Each row is a point. Each copy is the shape, with its points in the same order, turned, moved and blurred by noise. Some copies are also mirrored. Which?

Shape (8 x 3):
[[ 30 -39  -4]
 [ 41 103  -9]
 [ -6  33  13]
 [ -5  -5 -12]
 [-56 -10 -77]
 [ 67   6  11]
 [ 16  22 -59]
 [-36 -25 -32]]
Copy 1 (8 x 3):
[[-20 -57   1]
 [-60  54  81]
 [-14  27  15]
 [-35 -10 -11]
 [-86   7 -76]
 [-25 -35  62]
 [-84  -3  11]
 [-33 -13 -51]]
Copy 1 is: mirrored
Copy 2 (8 x 3):
[[ 11 -44   4]
 [-41  55 -87]
 [-36  14  -5]
 [  0  -6  16]
 [ 62  61  44]
 [-11 -38 -32]
 [ 29  19 -23]
 [ 30  16  47]]
Copy 2 is: mirrored

Shape (12 x 6):
[[ -21   52   10    0   30    3]
 [ -52   39   51   96  -59    8]
 [  -6  -96    8   17   28    4]
 [ -10    9  -44   -8  -48   29]
 [ -43   24  -38    5  -10   32]
 [ -18  -12   36   30   17   30]
 [  55   30   36  -70  -38   61]
 [  12  -53   42   -5   -9  -28]
 [  43   32   16   53  -24  -12]
 [ -25   22   34    0  -29    1]
 [  22   69   56   43  -27   36]
 [   9  -32   -3  -63 -113   22]]
Copy 1 (12 x 6):
[[ 31  57   9  37  12  27]
 [-15  50  71  91 -92  33]
 [-61 -57  25  11  21  -5]
 [  2  18  -7 -29 -64  38]
 [  1  31 -19   8 -34  61]
 [-24  14  54  33   5  33]
 [ 51  39  81 -84 -10  30]
 [ -5 -34  53   9  -4 -37]
 [-13  73  47  15 -42 -34]
 [ 32  20  45  27 -38  22]
 [ 12  94  89  22 -40  21]
 [ 37 -41  43 -72 -95  14]]
Copy 1 is: mirrored
Copy 2 (12 x 6):
[[  5  59  -2   7  56 -24]
 [-40  45  21 119  -9 -14]
 [ 29 -85   0  28  60  -5]
 [  3  13 -48   1 -26  12]
 [-20  31 -46   8  22  18]
 [ 15   1  19  47  49  11]
 [ 74  46  43 -43 -39  24]
 [ 28 -48  34  15  19 -44]
 [ 52  39  -9  67  -6 -51]
 [-12  28  25  20   4 -19]
 [ 38  82  31  68  -6  -7]
 [  5 -30   8 -34 -92   8]]
Copy 2 is: only turned

Shape (13 x 9):
[[   1  -15   36   29   25   47  -14  -65  -50]
 [ -19  -34   -3  -33   19   53   -2   13   -4]
 [  54  -27   31   31    9   12   24  -57  -52]
 [   0   17    9   18   -2   11  -86   75   24]
 [ -68    7  -29   36   26   17   42   43   -4]
 [ -30    1  -53  -37  -55   18   45    1   26]
 [ -47    0    0  -70  -11  -12    0   -1   55]
 [  37   55   57   45  -22   28    7   -8   77]
 [  36   38    0   35  -37   -5   28   42   20]
 [ -67    3   74    7  -23  -36  -14  -11  -43]
 [ -65  -14   40    7  -39  -33  -30  -66   41]
 [  14  -69   33   15    3   49   22   -9  -36]
 [-121   36  -22   13  -24   72  -16  -42   12]]
Copy 1 (13 x 9):
[[   1  -46   26   55   37   23   27  -61  -55]
 [  -8  -11  -17  -27   28   43   12  -18   -6]
 [  55  -54   15   30    2  -14   22  -67  -62]
 [ -13   17    4   35   14   -6  -57   65   12]
 [ -43   64  -57    3   17    8  -22  -54  -26]
 [ -38   14  -56  -27  -65   20   47  -26   12]
 [ -63    6    3  -37  -12  -17   41   -4   43]
 [  36   38   56   68  -36  -11    1  -39   54]
 [  34   42  -10   25  -61  -27  -18  -12   -4]
 [ -70   -4   72   -5    0  -29   -8  -29  -67]
 [ -93  -46   49   26  -21  -33   14  -51   21]
 [  26  -55    7  -16    9   42  -16  -64  -44]
 [-120   25  -14   58   -3   68   39  -38   -6]]
Copy 1 is: mirrored
Copy 2 (13 x 9):
[[ -27  -66   36   16  -45   42  -88   -7  -15]
 [ -16  -25  -14  -27   -5   68   -7   -6  -33]
 [  24  -83   35    8  -60   -5  -63   -4   15]
 [   5   82  -15   36   26   32  -48   15  -22]
 [ -62  -17  -27   52   -8   44   38   26    4]
 [ -14    9  -48  -20  -72   31   48  -37   11]
 [ -53   32  -15  -54   -4   20   14  -53    4]
 [   3   58   67   35  -34   39  -26  -12   78]
 [  21   40    2   40  -39   -2    8   23   40]
 [ -80   -1   49   13  -30  -36  -26   -4  -51]
 [ -70   17   31   12  -28   -6  -35 -106   -6]
 [  23  -72   36    1  -26   39  -23    0  -36]
 [-114   17  -12   30  -80   99   -7  -39  -27]]
Copy 2 is: mirrored

Shape (14 x 11):
[[  21    7   69   95   46  -25  -39  -59   41 -121   -5]
 [  17  -21  -23  -10  -13   65   51    4   57   15   32]
 [ -23   29   -5  -34  -59   -9   34  -45  102   11  -26]
 [  35   17  -64   38    9   17   -1  -37   54   12  -25]
 [  -2   11   -7  -11  -50   30    1  -13    2   38  110]
 [  55  -46    3  -67   38  -33    9  -36   36  -19  -36]
 [ -27   -2  -27   26  -29  -46   31  -45  -27   -7   31]
 [ -68  -13  -41   23  -76  -60   -6    5   81    1  -74]
 [  35    0   38  -31   56   -6   18  -42  -56   35  -25]
 [  60   12   16   27   31  -36   44    1  -22  -47  -20]
 [ -23    0  -26   18   54  -24   34   -5  -46    8  -10]
 [ -16    3  -33   27  -80   21  -21  -12   15   25   -1]
 [ -10  102  -81  -30   41   31  -24   -5    1  -11  -44]
 [  49   -4   45   36   40  -28    7   -6    3   21   55]]
Copy 1 (14 x 11):
[[  42   -3   86   63   30  -55   20  -54   13 -111  -44]
 [ -12  -19  -14  -12    2   68   41    0   74    5   43]
 [ -58   54  -17  -25  -43   11   14  -37   96    8  -28]
 [  -4   15  -64   55   21   11   22  -42   49  -12    0]
 [ -14   44   39   -7   -4   47  -10   -5   36   35  111]
 [  45  -37  -40  -63   -4  -40    4  -36   24   -1  -34]
 [ -59   35   14   15   -1  -32   24  -26  -30    0   42]
 [-107   16  -17   54  -52  -41   -8  -10   56   35  -68]
 [  50   24   -6  -52   50   16   27  -19  -57   35  -17]
 [  45    6    3   16    6  -41   68   17  -25  -32  -11]
 [ -27    7  -17    6   63   -9   34   24  -51   13    2]
 [ -43   29    1   61  -42   39  -17  -12   21   33   20]
 [   1   74  -89   25   59   24  -46   46   18  -36  -13]
 [  45    9   50   16   52  -29   54  -18   14   28   39]]
Copy 1 is: only turned
Copy 2 (14 x 11):
[[  57  -19   42   81    6  -86  -20  -57   41  -91  -63]
 [  16  -16   -5    3   -1   60   46   22   58   -2   46]
 [ -35    7  -19  -31  -71    5   16   -9  105    6  -19]
 [  22  -18  -69   41    5   19   32   -9   53    7  -47]
 [  29   43  -33   25  -18   27   -2   -4   16   10  118]
 [  10  -38    6  -75   43  -16    5  -30   25   11  -38]
 [ -22  -11  -34   42  -32  -49   38  -27  -15    4   33]
 [ -48  -60  -63   14 -101  -50   -8   43   69    4  -46]
 [   2   25   38    2   31  -13   18  -36  -41   74  -31]
 [  37    2   12   20   25  -59   60    9  -17  -26  -43]
 [ -40  -16  -12   66   32  -21   23   15  -16   19  -23]
 [  15  -10  -57   39  -93   24   -6   23   30   11   13]
 [ -40   74 -106   32   30   39  -11   11   10  -14  -75]
 [  49   15   24   35   44  -58   16   11   24   27   26]]
Copy 2 is: only turned

Shape (18 x 12):
[[ 43  18   5  17  -1  26  17 -15  25 -63 -20  14]
 [ -9 -20  23  10  40 -13 -36 -40  25  -2  11  -5]
 [ 57 -25  34 -15   1 -33 -18   7  28  14  20  12]
 [ 52 -24 -51  50  -3  56 -12  -1 -21  10 -14   3]
 [-29 -30 -50 -11   1 -40 -12  -4  11  28 -11 -32]
 [-12 -40   0  32  -9  62   2  -2  13   1 -59  17]
 [-12 -39  28 -63  45   7   0 -17 -32 -50 -24   4]
 [ 23 -33   9  16 -38 104  -9  43   7  -3  36  23]
 [-16 -11 -10  39  -8  -4 -37  19  -9   6 -32 -43]
 [-42 -39 -61  24 -15 -17  24 -40  43   5  19 -27]
 [-11  22 -67  -2  29  10  16  32  -8  35 -49 -18]
 [ 14 -16  30  17  28  -5 -24  41  -5   5  17 -50]
 [ 59  -3 -24 -24  16  64 -46  11 -29  41  -4 -11]
 [ -4 -12  -5  42  -9  -2  21 -16 -17  12 -26   4]
 [  3 -29 -41  -3  11  41 -13  29   1 -20   3  26]
 [-12  -6  -4  12   8 -14  -5  -8   4 -11 -37 -16]
 [ 25  11   6 -26  -4   2  18  15  10 -15 -35  -4]
 [ 11  48 -15  31 -25  18 -28  14  15   8  12  13]]
Copy 1 (18 x 12):
[[ 28   3  -4  58   0  19  21   1  46 -56  22  -6]
 [-11  18  16  29  36 -40   2 -48   7  -7  13 -51]
 [ 50  32  19  13 -23 -43   9 -20 -14   5  41 -21]
 [ 42 -43 -18  69   9  31 -18  -4  24  43   6 -18]
 [-33  15 -54   9  -4 -30 -30 -10 -18  32  -4 -47]
 [-36 -34  28  66 -24  17   1  -9  29  18 -16  -2]
 [-18 -33  12 -24  -4   5  37 -38 -31 -59 -13 -37]
 [  5 -31  37  58 -12  63  25   5   7  52  74   7]
 [-22 -10   1  32   8 -13 -38  37  15  19   2 -58]
 [-56  15 -82  57  15 -37  10 -18  12  28  20 -26]
 [ -9  21 -43  23   5  40 -34  23 -12  31 -55 -18]
 [ 15  15  28  27  18 -13   6  32 -34  18  26 -74]
 [ 51 -18  10   0   1  58 -12 -25   8  60   4 -48]
 [ -9 -18 -12  39  17 -26  -3  17  17  19 -17   3]
 [ -5 -20 -13  45  -4  45 -16 -19 -23   5  31  -7]
 [-17   0  -8  25   5 -20 -16   9  14 -15 -13 -32]
 [ 13  21  -3   8 -28  11  11  20  15 -20  -6  -9]
 [  8  27   3  28  30  16 -34  21  39  19  45  -2]]
Copy 1 is: mirrored
Copy 2 (18 x 12):
[[ 19   3  23  51 -22  25  27  -9  13 -49  -9  36]
 [-29  -6   9  37  36   9 -29 -63  40 -12  14  -8]
 [ 37 -40  38  27  10 -13  -9 -27  55  -2  44 -12]
 [ 64 -10  -7  38   4  44 -56  -4 -28  -9 -30  15]
 [-14  -9 -48 -12  16 -22 -67   4  35  -9   6 -23]
 [ -2 -34   8  43  -9  38 -20  -6   0   5 -79  -7]
 [-46 -31  48 -32  32  22  12 -30  -9 -56  -7 -26]
 [ 18 -53  43  43 -33 103 -36  22  -8  30  -1  17]
 [ -9  19   9  36  -9 -13 -74   7   4  -6 -21 -28]
 [-31 -28 -97  27  -4  10 -48  -4  28 -21   5   2]
 [ 17  31 -31  -9  34   7 -29  55  11   3 -41  -9]
 [  5  15  34  43  17  14 -52   9  17 -15  38 -59]
 [ 64  17  36 -29  14  60 -48 -15  -3  15  -6  -2]
 [  2 -13 -22  43   4 -16 -18  -5 -21   6 -23 -10]
 [  2 -31  12  13  24  49 -40  24   6 -20 -11  26]
 [-20   5  -2  20   4 -14 -23  -8  16 -25 -22 -12]
 [  8  -2  20   4  -9   0  18  16  22 -18 -10 -16]
 [ 13  25   8  41 -16  11 -31  15  27  26   9  38]]
Copy 2 is: only turned
Copy 3 (18 x 12):
[[ 52   8 -16 -15 -19  56 -37   6  -4 -54 -20  22]
 [ -1 -24  36  21   2  16 -60  -5  18  -8  25  -9]
 [ 69 -20  11  23  22  -4  -2  -6  19   2  23   8]
 [ 26 -18 -48  15 -41  74 -34   6 -32  48 -12  35]
 [-40  -9 -22   6 -19 -19  -4 -19  17  28   1 -22]
 [  2 -44 -11  20 -26  71 -30   9  13   3 -74  20]
 [ -4 -74  -2 -39  49   8 -47  10 -17 -43 -17 -18]
 [ 41 -58 -37  40 -10 121  24  43   9  -2  -2  16]
 [-15   6  -6  50 -25  19 -21  14 -26  18 -30 -27]
 [-42 -23 -15  -6 -85  13  -3 -30  41  -2  17 -14]
 [-40  31 -30 -31  -7  22  -5  29  -5  50 -38  12]
 [ 27 -12  16  28  -2  10 -13  56 -21  18  14 -37]
 [ 28 -15 -36   4  42  79 -23   8 -29  67   8   3]
 [ -4 -20  11   7 -41  23  -8  -3 -22   4 -31  32]
 [ -4 -33 -60   7   1  51 -19  34  11  -4  -3  22]
 [ -9  -2   3   7 -15   9 -29   0  -6 -12 -30  -6]
 [ 30   4  -9 -20  15  25   2   7  -2 -17 -36   1]
 [  5  39  -9  40  -7  64   8   6  -3  -7  12  30]]
Copy 3 is: mirrored
Copy 4 (18 x 12):
[[ 17  21 -18 -29 -21  35 -13  18  42 -58 -48  30]
 [  3   8  21  -2  39   9 -38 -34  28  -6   9  33]
 [ 66   2  17  -9 -12 -20 -35   5  40   5  18  20]
 [ 44  10 -68  38  -7  37 -41   5 -37 -29 -38  25]
 [-17 -13 -63  -4  13 -21 -38 -36  21  34  22  -5]
 [-24 -45 -31  37 -14  31 -52  24   5 -27 -42  43]
 [ -9 -50  11 -91  17  -2 -49 -10  -7 -29  -9  36]
 [ 43 -33 -23  31 -16  75 -15  76 -21 -31  21  40]
 [-21  -3 -39  31  12  -9 -50  -3   3 -31   5 -31]
 [-19 -15 -81  15  16  27   8 -55  51  20  18  26]
 [-26   9 -79  -7  12 -17 -34  26 -15  34 -47 -14]
 [ 34  -9  -1   4  49 -11 -28  22   7 -22  18 -28]
 [ 52  11 -23  -6  -5  42 -70  27 -60  19 -16  -8]
 [ -9 -15 -32  24 -13 -11  -3 -18  -1 -20 -29  19]
 [ 11  -6 -60 -15   9  24 -39  38 -10 -16   5  51]
 [-22  -4 -24  -7   5 -11 -34 -13  23 -23 -18   1]
 [  9  -8 -18 -39 -26  -6 -27  25  27 -10 -29  -3]
 [ -3  55 -23  24 -23  22  -7  33   3 -12   9   2]]
Copy 4 is: only turned

Shape (18 x 12):
[[ 52 -10  -3  16  16  17  44  18  34  -4  51  23]
 [ 22  20 -12  19 -17  46 -24   4 -14 -24  60  21]
 [ -2  -9  11  -7   3  34  -4  19 -13   6 -20 -30]
 [  6  25  -9   3   4   9   6  25 -32  -9  42  -9]
 [ 30 -15 -15  12 -49 -26 -24  15  31 -28 121  20]
 [  2   6 -15  21  11 -25 -23  12  37   8  12  -9]
 [ 48  -1  12  17  15  -3 -21 -24 -37 -32  41  -1]
 [ 25  17   9 -38   8  -7 -10  -8  28 -26 -17  -6]
 [ -4  18  17 -29  13  13  -3  25  28  37   8  28]
 [  0 -45 -26 -25  15  23  13 -44  12 -20   7  11]
 [  4 -24 -49 -22   5   1 -15  14   9  -6 -14  16]
 [ 33 -29   8  -2   4 -10  73 -10 -37  37 -13  -4]
 [ -4  13   2  16 -18  -3  -7  26 -37  43  -9  27]
 [ -8   5  17  17  10 -11  37  28  12   2 -13  26]
 [ 21 -53  13 -31  -5 -10 -22  24   0 -19  19  -9]
 [ 21  19   1  -9  17   5  -4  10  37   4  -6  14]
 [  3 -38 -39 -13  14 -10 -22  12 -12 -19 -19  -8]
 [ 17  14  -5 -10 -15  56   2   6  16  -6  -8  12]]
Copy 1 (18 x 12):
[[ 36  -2 -39  -9  17  23  28 -13  20  -6  54  18]
 [ 11  22 -22  13  -4  49  -8 -13 -34 -32  43 -26]
 [ -9 -19  20 -18  13  10  10  22  -6 -10 -23 -22]
 [ -3  18 -12  11   6   5  17  10 -33  -9  28 -22]
 [ -7  -8 -46  12 -65  19 -12 -47  -2 -16 114 -24]
 [ -5  -5 -14   6  -9  -7 -37  -1  27   1  14 -12]
 [ 27 -15  -7  35  -6   0   2 -30 -44 -49  23  -9]
 [ 17  11  -3 -30 -17 -27 -14 -16  17 -40 -21   4]
 [  7  31  32 -33   3   8  -5  -2  11  26  19  10]
 [-13 -23 -19 -32  31   6  -9 -60  -8 -27 -10   8]
 [-20  -7 -25 -23  -5  -2 -25 -10 -14   9 -15  23]
 [  8 -40   4  19  26  -6  70 -28   4  22 -20  23]
 [-15  15  25  37 -11  32   5  10 -17  36  -9  11]
 [-20   8  13   9  18   3  13  16  31  -6  12  38]
 [ -7 -47  -4 -32 -33  -9   0 -10 -29 -15  22   4]
 [ 18  19  -7 -18   4  -1 -13   5  23  -5   2  13]
 [-21 -38 -27 -12  -3 -15 -28  -1 -32  -7 -27  14]
 [  4  16 -13 -37   6  53   1   2   0 -28 -13   4]]
Copy 1 is: only turned
Copy 2 (18 x 12):
[[ 30  44   1  15 -26  27  22  12  11 -27  53   2]
 [-13  66 -21  39  -8  16 -41  12 -30 -17  15  -8]
 [  8  -1  14  -6   5  15  -6   0 -23   6 -38 -28]
 [  2  41 -10  16  -7 -23  -8  18 -24   0  11 -42]
 [ 18  49 -22  52 -35  -9 -85  14  42 -28  74 -18]
 [ 27  20   2  33  22 -11 -13  24  43  -1 -12 -10]
 [ 23  48  15  42   3 -34 -27 -16 -42 -10  20  12]
 [ 24  47  18 -19  -1 -16 -11 -20  23  -5 -36  12]
 [  9  27  -8 -29  -1  17  -5  38  21  33  -5   8]
 [-12  -3 -18  -8  19   3  -3 -44   4 -34   8  26]
 [ 29   3 -43 -10  16  -4 -13   3  12 -33 -27   2]
 [ 38 -23 -12   4 -32 -11  56 -32 -26  26  15  -7]
 [ 20   2 -38  24 -18  -8  -4  40 -24  43 -27  -6]
 [  7   4   5   8 -33  -8  35  39  14   2 -14   7]
 [ 39  -9  13 -14 -11 -12 -53  -5  -3 -25   6  -4]
 [ 24  43   3  -6   5   9   4  16  26   2 -19  12]
 [ 31 -11 -20  -1  24 -25 -18  -5  -5 -39 -31  -6]
 [ -3  43 -13  -3 -13  41  -5  -3  -7  -6 -30  -1]]
Copy 2 is: only turned
Copy 3 (18 x 12):
[[ 41  -7  19 -13  -6  45   3  25  29  -6  56 -26]
 [ 30  30  20  28  10  43  16 -15 -36 -26  42  23]
 [ -4  11  25  -5  36  11  30  13 -22  -2 -34  -1]
 [ 14  30  -4   2   8  17  20   5 -46  -2  24 -14]
 [ 19  -6   9  53 -49   1  -2  20 -11 -39 102  34]
 [ 11  20 -26   3   5  -9 -12  31  11 -14   4  22]
 [ 28  -5   0  18  16   5 -14 -31 -40 -43  24 -27]
 [  6  11  14 -54   3 -20  10 -23  15 -29  -7  14]
 [ -6  13  25 -48   3  23 -12  28  -2  30   6  28]
 [-32 -31   4 -12  19  43  13 -32  28 -22   6   0]
 [-15 -20 -21 -30   3  35  21  14  -7 -27 -11  32]
 [ 17 -43   8 -21 -17  32  15   4  -1  32 -32 -64]
 [ 12  15   3  -1 -24  30 -12  24 -53  21 -37   8]
 [ -1  32  10 -30 -24  34  -4  35   9  -2 -19 -27]
 [-15 -37  31 -10  11 -11  13  32 -24 -44   9   8]
 [ 19  15   4 -41   6  14  -8  11  14 -12   0  20]
 [-23 -23 -26 -12  11  19  22  14 -18 -43 -27   8]
 [ 23  23  35 -23  19  43  30  -7   4 -12  -8  28]]
Copy 3 is: mirrored
